Every row gives one point. To make a cloud, some directions were put in groups of two or more. Within a group, all points are equally far from the middle, so they leave a hole (a ring in 2 directions, a hollow ball in 3). The other directions are filled evenly. Then the cloud was stretched, turned, moved and blurred a little. Count the holes, and give their numbers of directions, smallest first.
In the rows, zero is written as 128.

Cloud (14 x 2):
[[134  92]
 [167 123]
 [125  93]
 [165 137]
 [114 162]
 [ 94 120]
 [160 146]
 [102 108]
 [129 164]
 [111 161]
 [104 157]
 [164 110]
 [ 99 152]
 [ 92 138]]
Holes: 1 (2)

Cloud (31 x 4):
[[162  98  94 135]
 [139 133  94 161]
 [158 115 144 145]
 [130 140 108 105]
 [135 148 129 171]
 [154  81 112 145]
 [144 141 158 162]
 [ 85 156 163 134]
 [ 95 107  84 133]
 [135 157 109 138]
 [125 145 174 115]
 [136 147 140 171]
 [149 135 159 124]
 [ 82 132 126 146]
 [121 140 108 102]
 [131 169 161 154]
 [116 115 134 175]
 [155 105 139 152]
 [139  68  93 138]
 [108 172 132 127]
 [138 130 118 100]
 [147 128 137 108]
 [104 146 179 120]
 [108 156 182 123]
 [ 96 113 148 155]
 [136 128 126  99]
 [111  87  70 137]
 [148 113 146 162]
 [ 93 115 154 147]
 [125  87  66 147]
 [110  90  71 139]]
Holes: 2 (2, 2)

Cloud (49 x 6):
[[114 133 142  74 149  94]
 [ 98 134  86 134 155 142]
 [150 183 143 102 164 125]
 [115 108 123 170 148 139]
 [101  98 140 131 155 139]
 [105  94 130 101 118 130]
 [106  82 125 138 131 129]
 [131 135 103 127 167 176]
 [139 110 117 151  99 133]
 [ 72 119 102 102 103 143]
 [162 157 119 122 147 103]
 [113 111 151 103 100 136]
 [129 128 106 132 165  86]
 [117 126 164 138 159 144]
 [163 164 157 140 164 120]
 [111 137 175  92 107 152]
 [133 172 129 135 144 157]
 [165 122 136 180 179 133]
 [146 132 151 138 122 101]
 [147 119 168 126 114 148]
 [143 144 141 102 172 166]
 [132 121 120 125 166  81]
 [154 163 123 109 142 152]
 [165 106 138 140 145  90]
 [ 86 148 139 144 128 166]
 [ 87 146  92 109 151 111]
 [161 135 112  94 159 108]
 [164 151 115 128 133 154]
 [155 120 165 138 162 154]
 [155 128  90 155 197 122]
 [ 97 106 145 131 143 167]
 [190 158 134 148 161 117]
 [ 91 142 165  94 134 178]
 [119 147 123 102 197 129]
 [ 86 106 141  88 112 124]
 [107 157 134 149 141 156]
 [107  99 115 152 120 117]
 [117 148 160 151 147 142]
 [141 126 103 137 197 104]
 [107 143 184 121 128 155]
 [162 158 150 112 156  94]
 [105 141 126  97 193 114]
 [135  93 128 134 180 128]
 [ 84 163 146 122 112 178]
 [126  88 131 114 136 115]
 [155 125 113 155 119 113]
 [117 178 146  73 146 156]
 [126 128  99  88 168 105]
 [ 99  93 132 135 143 159]]
Holes: 2 (2, 3)
